Each row of a before or after table is a point. One or more steps were done to the points. Then noise was added and the rows were shuffled. The steps act on how far a point lies along the listed directions, d1 being the first. Write out the steps. A step turns or swaps two directions, mirrors them in a line or flattens them onto one, adds a multiple of one to another, or multiplies one. Angles are multiples of 10 degrees, from the lower direction toward the higher: turns from -170 to 170, lines from 10 to 170 but not 90. Use the fewest steps. Two steps may share a direction if one is a turn and the other turns, adds or multiplies; they go together, in the order done. Otherwise the lowest direction goes first.

Directions:
(1): [-6 -38]
(2): [38 -6]
Before (10 x 2)
[-8 -11]
[-18 -45]
[43 49]
[9 3]
[-34 -14]
[-4 20]
[26 -1]
[-46 30]
[3 -7]
[40 35]
After (10 x 2)
[-28 23]
[51 -17]
[11 -24]
[-48 -8]
[-3 -6]
[1 55]
[-13 1]
[6 -6]
[16 14]
[65 -13]
Steps: turn d1 and d2 by -60 degrees

Directions:
(1): [-12 35 41 1]
(2): [20 21 -13 45]
(3): [-48 10 -23 10]
(4): [14 36 -26 -30]
Before (9 x 4)
[-34 -17 6 3]
[8 24 48 46]
[55 23 -9 -4]
[-23 -34 37 13]
[-2 35 0 -13]
[30 23 -24 -5]
[-15 -6 -25 -14]
[-28 -31 21 -1]
[34 27 -4 -69]
After (9 x 4)
[-16 -50 15 11]
[-7 35 14 0]
[-20 -37 4 3]
[2 -8 46 46]
[-9 12 -28 -2]
[36 17 17 -37]
[20 31 -6 -14]
[13 28 33 -91]
[-23 -14 -11 21]
Steps: turn d1 and d4 by -30 degrees; add 1 times d3 to d2

Directions:
(1): [54 -7 4 -35 16 10 24 38 -15]
(2): [-12 -42 -4 26 43 -41 22 11 -3]
Before (9 x 9)
[-64 -5 -6 25 -19 -17 -21 -19 23]
[-43 -8 1 35 18 -24 -12 -16 20]
[-47 9 10 25 -22 11 -11 -19 13]
[16 29 3 -44 -34 42 -13 -4 6]
[9 11 -10 -16 -25 26 -9 13 -2]
[-21 -29 -7 20 25 -45 9 -9 3]
[-14 -18 0 22 10 -27 4 -11 13]
[-12 -30 -6 14 40 -26 9 27 -15]
[15 -34 4 -9 32 -31 27 41 -11]
After (9 x 9)
[-23 -16 -1 29 4 -29 -1 -16 15]
[-29 -26 -8 26 22 -48 3 -17 5]
[-6 -29 -8 9 42 -25 11 29 -16]
[26 27 5 -49 -32 43 -10 2 2]
[-93 -1 -6 44 -27 -26 -33 -39 31]
[16 11 -12 -20 -21 26 -7 16 -3]
[-69 11 8 41 -30 7 -21 -36 20]
[32 -35 4 -22 37 -28 34 54 -17]
[-64 -4 -1 49 13 -29 -21 -32 27]
Steps: multiply d1 by 1.6

Directions:
(1): [6 -9 15 38 -20 1 -18 -11 -27 35 -31 7 32 -63]
(2): [-60 -2 4 25 18 -7 7 -22 19 48 20 19 -44 -6]
(3): [-6 59 3 -4 38 17 5 -35 -17 -40 -30 21 -16 -24]
(4): [15 15 -39 -14 -4 14 26 -6 62 9 9 -31 5 -50]
(5): [41 -9 22 -20 49 31 -31 11 13 25 34 38 6 -11]
(6): [36 57 20 13 -6 -36 -28 -16 14 36 -2 -29 -8 28]
Before (11 x 14)
[-25 -55 -14 32 -25 -19 10 -13 -33 36 10 14 -13 -11]
[19 8 -20 -12 7 -5 -4 9 59 27 35 -2 -5 30]
[39 17 -54 -36 -38 -19 48 31 42 -67 -1 -90 23 43]
[62 -12 30 -26 -6 19 -38 30 19 34 20 0 29 37]
[26 55 23 6 22 -16 -16 -33 16 27 0 -19 -11 45]
[-36 25 7 9 10 19 -4 -17 16 26 39 29 -26 -3]
[-14 -25 9 -12 7 7 -21 29 0 -6 -9 5 -4 6]
[-17 -27 -31 2 -10 9 14 4 7 -4 -16 3 11 -55]
[16 -14 13 -22 -3 36 4 3 -17 -29 9 15 26 -47]
[-26 13 7 14 8 24 0 -13 13 12 7 29 -44 -20]
[23 -16 9 10 11 27 -34 7 -47 10 -43 5 71 -95]
After (11 x 14)
[1 -2 18 -3 3 -7 -34 22 3 12 -13 -8 -3 11]
[44 -7 -34 25 -69 -10 24 15 -6 -14 -51 -72 77 -66]
[-20 23 9 13 8 16 -5 -15 19 16 9 24 -48 -10]
[24 30 -16 -74 55 9 -6 26 23 -57 28 -24 -10 69]
[3 -32 -19 14 -9 17 -5 7 26 40 7 20 29 -44]
[10 31 -24 -14 1 -24 1 -1 41 1 7 -29 -22 19]
[-12 -20 -17 10 -12 -37 10 -12 -4 25 34 -4 -42 51]
[38 -56 19 -27 -7 48 -21 38 0 16 14 22 42 1]
[-29 -45 -1 7 21 44 20 -13 -25 -12 -15 32 20 -39]
[45 40 23 -32 3 5 -10 -3 12 -19 26 -13 1 13]
[-36 20 9 15 6 23 -5 -18 9 31 33 33 -19 -17]
Steps: turn d1 and d6 by -170 degrees

Directions:
(1): [-75 -14 27 37 -1 3 -4 -44 11 45 -8 16 -7 -27 -10 -26 23 18 -22 -1]
(2): [0 30 -31 75 6 3 47 -7 32 -50 1 3 12 -5 -1 -18 -11 23 16 20]
(3): [-4 -15 -53 -12 -5 -18 12 -27 -32 -36 20 59 -17 9 20 -6 30 -2 -44 -31]
(4): [-30 -22 -47 -12 10 -26 29 -34 -21 31 2 -42 34 35 11 28 -35 26 16 -5]
Before (10 x 20)
[1 -23 16 -55 -2 7 -10 19 -14 60 2 -64 34 17 11 35 -38 20 4 -15]
[35 29 9 21 -10 3 16 29 -8 -48 -15 21 -14 -5 -13 -11 17 -20 -9 2]
[-28 -13 25 18 -3 -5 26 -17 5 12 17 -13 8 -8 -9 -8 4 6 5 -1]
[10 18 58 22 -15 29 -12 34 28 33 -15 -46 14 -19 -23 -5 -24 -18 18 35]
[-1 13 -46 22 -11 -18 26 -18 7 -25 12 -30 29 3 4 25 -20 3 3 -3]
[-19 -13 18 -40 8 -10 -18 3 -9 64 0 -38 4 2 7 7 -21 -9 34 -6]
[-53 -20 -6 5 -4 6 -1 -14 -1 52 35 -33 4 19 -17 18 -9 14 13 7]
[-13 -6 -34 11 4 -27 34 -21 -21 0 22 -13 13 21 -3 19 -6 14 4 14]
[24 26 -24 56 -9 -4 29 4 30 -74 23 64 -18 -30 -3 -51 48 8 -15 13]
[-16 17 30 70 -16 24 -16 3 10 -39 -9 95 -39 -52 -4 -49 62 -4 -65 1]
After (10 x 20)
[37 12 27 -20 -15 1 -10 31 -25 -18 -16 19 -17 -3 -10 1 24 -31 -17 -8]
[2 16 -22 37 8 11 48 8 26 -1 2 -60 51 11 9 11 -50 47 23 13]
[-4 -12 -18 -38 -14 -23 -14 -13 -19 15 11 -34 18 7 3 39 -11 -15 -11 -21]
[-51 -12 -16 26 -1 5 13 -15 8 36 36 -34 8 16 -16 14 -12 21 19 13]
[-17 -4 54 15 -21 23 -49 7 -10 -2 -13 91 -48 -47 -5 -34 69 -19 -75 -12]
[24 -23 24 -67 -19 -10 -48 14 -21 5 20 58 -36 -21 -2 -22 67 -28 -43 -16]
[12 19 56 26 -16 28 -11 32 29 32 -16 -48 18 -19 -22 -4 -25 -19 17 35]
[-15 -20 -22 -19 4 -29 13 -17 -35 23 21 -13 10 22 -3 28 2 4 -3 6]
[-28 -17 31 6 -3 -5 16 -15 0 18 18 -14 8 -8 -11 -4 6 -1 0 -4]
[-19 19 -16 40 13 -6 32 -6 25 10 1 -34 16 -3 5 -12 -31 16 52 15]
Steps: multiply d2 by -1

Directions:
(1): [60 -12 21 3 -36 8 -13 37 54 8 -39 -9 -36 -24 17 4 -33 -43 -12 5 25 27 26 16 32 3 1 -10 41 47 24 32 44 -18 -16 14 35 -41 16 38 -4 17 8 -5 -43 -19 26 3]
(2): [-14 15 -64 8 20 -21 -66 -10 -11 -73 -23 -15 13 -38 11 -9 -7 -36 -25 -24 56 16 -45 4 -7 -31 -9 29 -5 -12 -20 -2 20 26 38 35 1 21 11 2 -23 24 5 17 -34 -18 -12 -26]
(3): [-61 26 5 -15 -39 -40 -9 4 47 32 23 -47 54 -7 14 4 11 36 -20 -16 8 13 -4 5 47 26 -25 20 14 26 -7 9 -32 -5 -1 59 -25 -40 14 -49 -9 14 -25 -11 0 3 40 -6]
(4): [-46 10 -26 23 -13 11 -33 1 -1 -18 27 22 4 7 8 -33 -36 35 -3 11 -46 37 18 9 6 14 0 -39 -8 19 19 16 50 32 -48 -35 -38 0 20 14 33 47 -25 5 17 -61 -20 -45]
(5): [-57 -17 -11 -11 3 28 -20 -27 16 14 8 22 -22 -41 -30 34 4 7 49 5 -13 -12 -22 -47 -31 30 42 0 11 25 -29 34 49 -27 -12 37 9 35 -26 12 -3 15 -53 -16 -43 31 17 23]
(6): [-29 -11 6 -25 -1 9 -32 -42 62 -11 16 56 29 2 -34 -40 -31 -3 -20 -7 -26 -38 1 39 16 -33 22 18 17 28 -16 4 -60 0 26 -28 28 19 41 46 11 -27 14 -19 -13 -12 9 18]
Before (8 x 48)
[42 22 4 0 3 10 13 45 -17 -28 -8 -15 3 37 16 -37 -21 27 -23 0 3 18 19 25 -9 -18 -31 -16 -17 -28 23 -17 -10 10 -13 -46 -26 -20 4 7 16 -2 35 28 31 -35 -43 -30]
[-50 8 -44 0 -9 6 -71 -22 15 -52 3 22 4 -23 -11 -12 -34 -5 -2 -15 -13 2 -8 -3 -8 -5 30 -15 -7 27 -20 33 48 9 -5 15 -13 42 39 30 10 20 -16 15 -30 -27 16 -35]
[-91 0 -5 -5 -4 7 -38 -19 39 1 37 14 20 -25 -3 -7 -15 28 20 -6 -35 17 -8 -12 22 27 8 -5 26 55 -3 34 38 -7 -31 14 -15 -3 10 -1 4 27 -43 -15 -2 -15 26 -16]
[-52 26 -13 50 -11 -12 18 40 -48 25 7 -65 -16 -17 40 36 36 54 43 3 -5 66 1 -49 -11 61 -19 -36 -25 1 11 4 83 4 -51 30 -62 -22 -39 -58 22 64 -55 33 29 -15 9 -36]
[-62 -10 -12 -11 24 29 -24 -46 -5 3 3 36 -1 -5 -24 3 0 2 13 -3 -13 -40 -39 -10 -33 -13 21 -4 -9 7 -24 7 -3 14 15 10 5 33 -4 3 5 -4 -26 -10 -5 12 11 11]
[3 9 5 -55 5 -22 21 -24 14 5 -14 -16 19 -26 -32 18 31 -21 -1 -18 49 -45 -52 -7 -17 -15 1 64 30 -12 -35 3 -69 -39 68 66 45 6 -24 0 -34 -34 1 -13 -42 64 27 42]
[-50 13 -16 21 -5 27 -41 -21 22 -26 18 29 -9 -10 -23 5 -12 25 3 14 -15 10 -7 -36 -16 16 41 -20 3 12 18 14 50 -14 -11 -12 -13 28 -4 23 11 25 -28 -9 -32 -11 -7 -1]
[-95 11 -29 -6 -5 -4 -46 -48 21 -21 31 18 29 -15 -22 -27 -26 21 -10 -23 -11 -8 -16 -7 8 -9 16 24 -9 7 -25 2 3 19 13 15 -30 13 16 -2 11 16 -12 2 -23 -45 -2 -22]
After (8 x 48)
[-46 10 -7 21 -5 30 -33 -19 21 -18 21 32 -10 -8 -26 5 -13 26 8 17 -22 8 -2 -38 -17 18 43 -23 1 13 20 13 49 -18 -16 -18 -11 27 -6 23 17 24 -29 -12 -28 -10 -8 5]
[-86 3 -28 0 7 7 -57 -23 27 -28 26 17 18 -36 -1 -11 -18 8 15 -12 -17 20 -24 -11 12 14 9 2 22 46 -9 33 49 1 -19 18 -10 10 11 10 -2 32 -39 -6 -13 -22 17 -23]
[-71 0 -38 1 14 9 -49 -51 3 -42 17 35 8 -14 -28 -32 -31 3 -5 -18 -7 -11 -19 -9 -11 -21 25 19 -16 -3 -22 0 19 25 16 -4 -20 31 13 19 11 13 -3 10 -26 -49 -20 -23]
[-56 -14 -5 -12 23 34 -16 -43 -6 8 5 37 -5 1 -28 2 0 5 17 2 -19 -43 -34 -11 -35 -11 24 -9 -10 6 -23 7 -3 11 11 3 8 32 -5 4 8 -8 -26 -11 -1 15 10 15]
[17 3 -5 -51 20 -12 17 -26 -1 -13 -25 -6 6 -30 -36 15 28 -35 3 -18 51 -47 -54 -7 -32 -26 7 62 26 -20 -33 0 -56 -35 74 52 52 16 -29 14 -34 -35 8 -10 -43 61 16 40]
[37 23 17 -3 -4 9 22 47 -7 -14 -3 -18 8 41 13 -34 -18 36 -22 1 -7 17 26 26 -2 -9 -33 -20 -14 -23 25 -16 -17 6 -19 -46 -29 -27 5 2 21 -1 30 24 34 -33 -37 -25]
[-54 28 -34 53 -5 -17 -3 38 -56 -1 -4 -66 -13 -31 41 31 35 39 35 -5 15 71 -13 -49 -15 50 -21 -26 -29 -4 6 3 91 14 -39 38 -59 -12 -38 -54 14 71 -52 38 17 -20 0 -44]
[-24 -6 -34 3 3 23 -55 -22 0 -50 -3 42 -18 -13 -20 -12 -36 -11 10 -4 -25 -7 2 -9 -23 -10 42 -28 -12 21 -14 29 56 4 -14 -15 -4 51 32 49 19 10 -9 16 -22 -25 5 -28]
Steps: turn d2 and d3 by -50 degrees
